Rows are points. A path goes straight from each point to the next, and from the last back to the first. The post is the endless flat space through its rows: a point in 2 columns, a line in 3, a plane in 4, and so on, so that a path can go around it. Count how often the path circles the post. Going back the other way cancels.
(in the rows, 128 means zero)

Post (1 x 2):
[[127 152]]
Path (14 x 2):
[[124  77]
 [170 136]
 [182 176]
 [116 178]
 [ 87 183]
 [130 223]
 [189 151]
 [159  94]
 [108 116]
 [ 92 154]
 [106 193]
 [177 193]
 [149 133]
 [124 118]]
Times around: 1

Post (2 x 3):
[[138 133  71]
 [141  94 167]]
Path (18 x 3):
[[101 132  46]
 [131  75 130]
 [178  66 166]
 [169 138 103]
 [176 101 176]
 [178 100  50]
 [152  73  89]
 [168 123  65]
 [161 181  80]
 [ 91 148 131]
 [ 95 113  97]
 [ 64 141 118]
 [124 128 127]
 [ 97  94  67]
 [146  77  59]
 [210 107 108]
 [161 115 173]
 [ 79 162 116]]
Times around: 2

Post (3 x 4):
[[162 124 158 117]
 [135 125 166 211]
 [128 135  76  91]]
Path (6 x 4):
[[ 83 162 127 152]
 [ 39 147 110 146]
 [125 160 113 138]
 [213 150 151 140]
 [157 145  72 211]
 [107 173  51 121]]
Times around: 0

Post (7 x 8):
[[ 95 161 153 141 182  82 118 167]
 [130 105 111  98  79 178 156 140]
 [ 72 167 141 193 184 127 144 144]
 [144 176  91 193  53 203  94 104]
 [147 111 145 136  92 151 159  84]
 [ 48 217 125 182 155  70 144 138]
 [166 116  69 104  88 203 132  64]]
Path (9 x 8):
[[183 107 115 123 189 178 150  97]
 [142 182 166 178 108 218 145 161]
 [ 61 194 146 159  70 123 163  85]
 [ 78 165 102 183  38 187 110 141]
 [137  90 118 174 165 152  89 135]
 [135 140 125 183  98 167 204  97]
 [116 183 123 111 160 112 163 107]
 [107 204 149 134  90 138 135 104]
 [113 197 117 163 129 129 116 156]]
Times around: 1

Post (8 x 9):
[[162  78  85 171 152 172 127  81 111]
 [174  83 116 152 138  88 164 201 158]
 [166 113 192 176 174  94 125  93 163]
 [139 129  81 172 153  98  64  73  85]
 [112 105  78 110 201 176  97  72  78]
 [ 97 139 123 114  95  48 119  71  96]
 [ 62 163 137  79  38  36  86 142 191]
 [183  77 235 176 131 132 132 191 143]]
Path (12 x 9):
[[159  27 118 152 111 119 108  89 117]
 [180  86  89 115 123 114  84 159 113]
 [182 142  83 143 148  91 115 125  88]
 [195 145 164 184 126  74  84  91  71]
 [127 125 143 152 145 156 115 162 148]
 [105  59 158 210 118 122 149  91  44]
 [114  11 128 127  67  97 200 111 151]
 [181  75 134 150 134 163  42 137 113]
 [174 103 127 127 188 165 103 124 146]
 [149 137 150 156 153 107 107 124  88]
 [100 136 133 124 170  95 140 120 106]
 [127  73 183 153 179 131 153 131 126]]
Times around: 2

Post (10 x 11):
[[100 126  72 150 176  94 160 129 134 181 166]
 [139  91 126 115 105 119 137  90 187 167 132]
 [ 87 115 123 149  82  42 143 189 103 164 120]
 [126 136 162 177  91 118 116 112 109 144 108]
 [103 145  99 132 128 196  97 169 167 125 167]
 [130 138 141 162 110 141 149 141 102  87  72]
 [112 138  95 108  84 126 164 123 132 163 186]
 [166 122  77  51 117 128  39 146 139 156 135]
 [102 124  76 128 156 152  74 109 177  95 214]
 [156 159 138 111 176 108 131 155 131 132 141]]
Path (22 x 11):
[[123 126 129 117  87 127 119 162 111 153 170]
 [157 121 138 179  86 126  92 136 108 158 100]
 [109 148  60  97  92 123 102 184 127 106 171]
 [101 150 137 137 101   7 137 133 125 157 118]
 [107 145 147 126  99  73  69  88 100 163 158]
 [100 103 141 100 114 136 112 174 195 173 165]
 [ 74  76 135 135  65 117  89 156 100 144 153]
 [127 146 157  92 104 154  59 136 112 158  88]
 [136 133 124 116 131 123 116 106 147 132 119]
 [ 84 133 114 170 139 109 151 120 182 138 184]
 [158 113 170 161 113 112  85 132 181 184 122]
 [109 137 148 174 116  96 152 153 120 157 158]
 [121 121 125 150 101 143  71 171  74 127 134]
 [110 127 115  98  91  93  98 186  96 146 126]
 [ 56 123  98 140  95  99 147 129 157 138 182]
 [124 131  88  91  77  91 133 144 138 127 132]
 [112 143  93 134  96 137 166 125 144 120 164]
 [124 132  69 116 135 123 128 204 130  98 119]
 [138 128 129 165  99  78 111 112 176 141 125]
 [124 154 138 144 148 126  88 160 136 155 112]
 [ 94 143  92 125 139 111 110 121 117 115 177]
 [126  98  82 121 149 130  99  97 119 147 122]]
Times around: 0

Post (11 x 12):
[[131  88 103 119 161 192 205 204 130 189 108 102]
 [135 101 215 212  92 154 127 170  60 189 109  61]
 [117  84  58  10  99 121 168 133 174 192 154  94]
 [130 154 205 155 127 151 160 150 112 143 127  97]
 [140 123  67 151 115  59 102  81 124 135 119 124]
 [137 150 112 118  88 125  72  86 122 137  85 137]
 [109  70  36 109 111 130  78 114 153  69 152 134]
 [171 103 168 164  80 123 146  85  52 149 111 116]
 [101 102 140 107 110  99 133 109  80 136  75  91]
 [131  76  94  61 183 175 168 141 162 190 143  81]
 [150 113 108  91 118  61  46  90 127 110 115 197]]
Path (16 x 12):
[[145 111  75 144 130  88 114 100 100 227 122  79]
 [149 156 133 117 140 162 101 124  67  93 108 155]
 [105  85  98 136 170 116 107 185 119 249 107  87]
 [ 92  90  87 138 116 129  99  85 151 132 137 138]
 [157 136 219  77  49  83 135 110 102 176 110 135]
 [149  86 158 108 189 182 124 164 163 118 122 157]
 [ 92  88 166  38 131 117 183 162 169 166 115 143]
 [134  84 167  65 126 121  90 138  83 168 128 181]
 [192  83 100 165  68 148 133 133  61 168 167 128]
 [ 90 155 158 117  74 137 124 146 122 133 145 131]
 [129  83 120  97 105 248 123 117 163 123 156 113]
 [111  55 143 121 111 183 182 139 122  94 156  90]
 [135  86 118 150 184 110 147 129 159 205  94  98]
 [188 119 112 102  90 142 166 125 131 164  90 144]
 [183 146 125 119 123 138 224 184 102 130 152 124]
 [145 141  78 156  72 157 143 102  70 105 144 119]]
Times around: 1

Post (17 x 18):
[[ 89 104 135 171 126 165 157  95 184 112 125  95  77 102 110 139 171 164]
 [ 89 178 177 135  78  84  52 155 144 114 107 159 152 121 161 130 128 122]
 [156 125 195 148  68  96  61 153 139 136 146  84 206 135 141 157 138 146]
 [135 179  37  80  52 124 179 179  99 187  39 173  73 149  60 188 120 143]
 [175 136 173 115  86  91  58 115 164 100  92 109 121 122 149 155 179  92]
 [117 148  52  82 113 120 193 183  50 138  95 152  95 168 104 174 139  76]
 [117 158 127 174 174 126 141  38 134 118 134 106 103 167  51 124 157 178]
 [123 117  98 185 183 153  66  90 145 151 148 114 116 173 149 100 159 149]
 [127 109 107 150 123 148 147  74 156  69 129 138  88 145 133 128  93 202]
 [145 128  98 132  71  89 147 181 102 175 115 124  46 150  50 120 128  75]
 [ 96  83 112 114 196 162 132  85 157 104 111 113 144 145  88 102  97 166]
 [100  88 111 165 154 129 101  34 106 107  99 101  97 115 108 125 131 207]
 [127 120  55 140 108  92 172 146  93 170  84 184 119 125  59 186 116  60]
 [108  91  69 135 127 119 138  56 160 100 144 131 118 145 117  92 184 187]
 [143 173 177 114  29 152  49 142 113 143 135 170 172  83 131 123 153 100]
 [114 136 105  58  84 113 189 122  98 218  93 149  97 155 111 179  95  78]
 [127 139 142 112 132  83  67 176 115 147 170 164 120  78 117 175 139 141]]
Path (21 x 18):
[[ 84 181 119  88  85 200 151 170 125 175  82 152 151 189  83 163  97 121]
 [116 121 155 113 126 177  90 122 172 136  47 122 143 173 183 130  89 131]
 [130 169 187 184  84 114 105 198  91 160 140 122  77 122 131 116 158 144]
 [154 203  76 132 121 120 165  99  72 170 106 172 115 112  86 135 143 122]
 [158 124 117 148  58 163 173  86 142 123 121  58 148 184  93 104 137  83]
 [125 162 101 145  83 138  36  74 154 127  41 132  68 135  84 125 194  87]
 [ 72  82 103 160 182 170 147 127 113 152 127 188 134 101  39 151 126  49]
 [111 116  85 172 110  87  89  86 107 172 125 166 163 197  92  81 116 133]
 [160  73  95 152  14 145  62 199 177 163 105 137 111 132 104 140 175  66]
 [148 124  87 184 181 104  95  16 182 125 143  80 116 225  61 124 115 126]
 [122 186 128 176 118  91 134 108  63 114 124  95 118 108  38 110 118 131]
 [144 101 119 134  83  71 137 140  91 174  66 116  57  80  94 112  96 121]
 [ 93  89 170  96 122 106  88 124 127 189  83 137 143  67  97  96 124 102]
 [113 144  88 131 102  83 164 104 131 188  78 156  77  58 120 167  95 174]
 [123 101 153 126 165  91 128 181 129 156  71 104  71  90  78 126  94 155]
 [148 183 137 138 109 128 105 168 163 105  45 126 101 147  76 176 136 180]
 [168 142 149  35 121 125 117 140 117 174 125 121  93 167  94 148 148 155]
 [ 86 119 188 132 117  93 200 105 167 139  86 114 178 102  55 122 102 153]
 [100 137  70 107 104 113 175 103 106 126  76 154  88  95  87  89  99 107]
 [152 119 136 181  60 125  55 144 165 170 175  38  97 114 142 111 159 184]
 [105 126 132 182  69 142 139 166 179 121 249 150  29 114 121 141  82 160]]
Times around: 1

Post (17 x 18):
[[119 140 157 163 156 116  78  60 129 158 132  92 139  53  81  99 117 117]
 [ 96 149 197 131  67 108  93 184 103 219  70 121 149 131 113 128 127 109]
 [162 162 128 139 142  68 141 121 173 171 109  87 139  63 150 111 140 139]
 [145 118 140 149 133 108 128  91  59 154 127 124 149 185 188 102 141 101]
 [131 157 130 121 149 154 202 137 131 103 201 164 108 137 124 145 182 108]
 [186 164 148  90 132  72  73  70 104 108 171  85 125 161 126 154 157 143]
 [108 109 132 102 145 131 148 133  61 146 117 134  97 131 238 118 143 110]
 [112 188 138 104 136  86 150 151 180 147 203 138 161 103 118 123 172 113]
 [101 138  83 175 137 113 112 164  85 186 142 134 160 104 120  79 164  92]
 [163 170 151 152 106 179 130  79 100 127 143  71 151 138 136 159 120  79]
 [144 156 154 118 132 167 125 115 102 110 142 155 119 102 107  81  85 141]
 [ 73 143  99 102 145  86 171 172 161  92 115 158 155 187  61 104  61  70]
 [110  94 103 162 152 180 128  88 150 154 129 126 130 144 169  82 142 179]
 [129 138  96  51  84 103 200  78 161  53 114 114 131 147  92 134 109 102]
 [162 118 133 166 157 141 114 145 161 100 122  96 185  83 127  85 192  40]
 [131 119 187 109  83 128 158 107 100 236 205 124 102 152 116 155 117 148]
 [124 119 161 141 113 128 114  99 115 124 122 161 119 117 142 152  60 142]]
Path (28 x 18):
[[ 94 110 104  83 110 116 146 126  72  45 166 137 115 127 131 131 206 145]
 [144 117 150 158 133 132 103 119 150 191 114  91 140  72 153 118 137 158]
 [131  92 148 150 135 126 173  61 200  97 140  61 152  92  83 121 173 110]
 [ 83 202  44 153 128 155 144 118  86 134 169 139 215 130  41 118 131  79]
 [218 218 130 171 111  79  85  77 110 135  95  93 129 142  97 198 134 157]
 [124 176 107 161 182 130  92  70 194 171 136  89  86  82 134 144  97 154]
 [137 115 215 121 114  94  63 128 120 212  88 121 137 179 163 175 140 145]
 [157 147 144  96 116 126 126  81 126 158 139  38 141 184 151 240 171 150]
 [ 46 149  90  87 154 113 193 100  92 104 217 124 139  69  44  21 161  77]
 [ 36  71  93  92 137 127 169  93 151 119 179 165 136 131 201  91 139 157]
 [127 148 126 117 120  81 148  84 155 156 141 142 171 163 109 147 112 159]
 [126 173 156 136 145 123 112 147 186 133 125 138 173 174 103 149  38 107]
 [168  79 133 123 139 176 145  24 164 164 120 121 144  51 248  94 204 171]
 [123 169 136 145 155 149 123  86 109 133 144 103 161 201 181 145  89 141]
 [118  95 189 179 162  80 118 122 210 184 139  90 158 110 119 111 129 141]
 [120 157 153 193 137 131 198 120 119 122 106  58 197 188 205 105 131  41]
 [ 72 160 144  82 189  85 166 169 117 112 161 140 172 171  98  50  63  88]
 [225 188 166 200 142 195 190 123  52 201 147 116 222 157 195 135 124  17]
 [190 174  77 204 115 205 193 117  92 121  49 165 142  83 159  70 125 141]
 [183 186 162 202 203 128 128 128 196 152 147 120 174 103 171 138 177 153]
 [181 104 147 183  96 223 177 114 172 233  74 165 125  78 158  99 121 166]
 [ 56 198 110  98 118  80 133 150 175 214 154 139 108 138  77 138 143 129]
 [ 73 171 119 101 123 131 183 156 160  12 181 202 106 166 227 131  93 165]
 [163 245 120 199 182 160 180 162 177 155 201  57 182  85 119  93 165 100]
 [116 215  89  65 163 116 200 112 166  74 114 129 145 142 199 132 112 156]
 [143 107  81 133 150 185 192  66 166 163 140  82 128 161 133  96 117 131]
 [ 89  88  90  65 165  79 185  92 197  92 215 182  77 105  85 135 137 132]
 [164 191 159 126  81 154 116 139  88 166 200 129  90  54  96  88  94 156]]
Times around: 2

Post (17 x 18):
[[106 202 102 136  92 123 141 214 125 137 134 153 106 118 120 117 147 116]
 [112 132 119 157 107 141  92 139 181 117 120 131 119 146 116 155 180 108]
 [ 98 118 163 105 155 153  95 104  96 122 181 140 175  70  97  82 114 136]
 [107 153 100 150 156 124 165 173 113  97 147 157  94 116 162 162 166 164]
 [125 145 108 147  93 116 126 181 114 126 175 152  85 111 145 156 130 173]
 [119 111 103 126 141 122  98 138 167 105 111  73 115 193  80 141 110 135]
 [127 107 142 158 121 108 146 177 178 128  99 129 139 174 105 162 144 140]
 [162 115 140 140 151 128 117 124  69 132 146 109 159  74 115 100 121 109]
 [140 125 143 118 153 173 118  96  62 127 151 162 138 119 128  96 123 134]
 [116 138 152 126  90 167 135 109  89 114 153 107 164  87 140 109  91 143]
 [129  98 162 118 141 161 130 140  68 164 176  85 168 132  99 133 127 108]
 [122  81 137  75 137 161 126 111  68 131 147 125 149  73  97 126 118 124]
 [135 126 119 168 102 121 148 145 158  79 146 115 142 173  70 172 164 141]
 [123 137 112 174 114 113  69 168 136 100  92 126 174 178 107 159 141 154]
 [ 97 111 190 127 135 147 125  86  20 113 145 132 141  66  97  93 108 123]
 [ 99 198  91 146 109  65 148 143 146 124 147 152  83 141 143 146 148 138]
 [ 89 143  58 191  93  96 162 183 124 135 140 137 100 143 139 132 153 176]]
Path (27 x 18):
[[130 162  98 162  61 116  73 201 133 117 152  71 141 144 103 181 106 164]
 [146 154  86 158 139 123 143  84 131  54 146  89 157 142 115 164 125 117]
 [123 156 108 153  97 111 116 157 174 139 122 123  83 122 181 127 127 116]
 [ 79 105  89  89  96 197  92 109 111 179 102  51 145 106 154  76 104  98]
 [ 79  93 153  65 127 202  87 109 100 154 129 159 189  45  70  73 168 109]
 [135 123 123 170 123 126 167  98  85  36 182 172 143  38  96 151 167 170]
 [119 102 154 184 200 116 167 189 165 146 165 104 140 249 109 183 140 119]
 [156 135 111  72 157 151  96 134  83 126 163 146  71 123 122 108 115 114]
 [105 147 115 194   8 163 130 162  73 119 147  99 184 148 128 157 148 123]
 [152  82  82 205 145 144 116 146  81 105 187 159 157  78 123 106 146 153]
 [120 100 162 158 153 101 163 138  59 194 132  89  65 159  91 157 127  99]
 [ 95 174 118 172 156 123 157 172 115 136 154 148 146 160 105 107 107 125]
 [ 95  86 113  68 168 221 132 154 110  89 148 156 147 111 103 133 164  92]
 [143 124 132 109 157 170 125 210  66 199 132  87 173 133 136 123 170  70]
 [152 127 105 191 111  91 148 124  89 101  98 135 165 122 133  94 140 199]
 [ 52 111 117 137  96 105  75 119 127 166 158  71 124  99 102  85 140 162]
 [114 154 112 223 104 157 139 132  24 160 137 151 128 133 124  72 147 173]
 [110 194 132 121 115 123 132 167 160 112 145 167  83 128 110 162 147  98]
 [124 131 105 143 130 140 137 143 146 116 178 113 151 115 137 127 154  78]
 [ 70 160 145 140  85 121 126 183 100  68 182 130 177  78  82 121 142 165]
 [150  58 122 115  96 137 147 132  97 119 133  76  77  93  67 132 132 154]
 [174 150 182 129 143 114 122 121 118 107 184  73 146 158  84 177 104 144]
 [ 72 115 146 169 147 116 162 119 152  59 152 199 138  53 108 150 159 150]
 [106 105 124 113 122 123 163 203 135 167 123 100 176 191  71 148 123  78]
 [117 148  71 153  80 129 130 169 158 121 136  70  95 188 114 135 167 118]
 [ 91 171 117 138  99 123  57 193 157 143 144 209 134 129 127 107 141 198]
 [142 150 113 207  71  83  89 159  66 177 185  76 166  90 138 138 103 148]]
Times around: 4
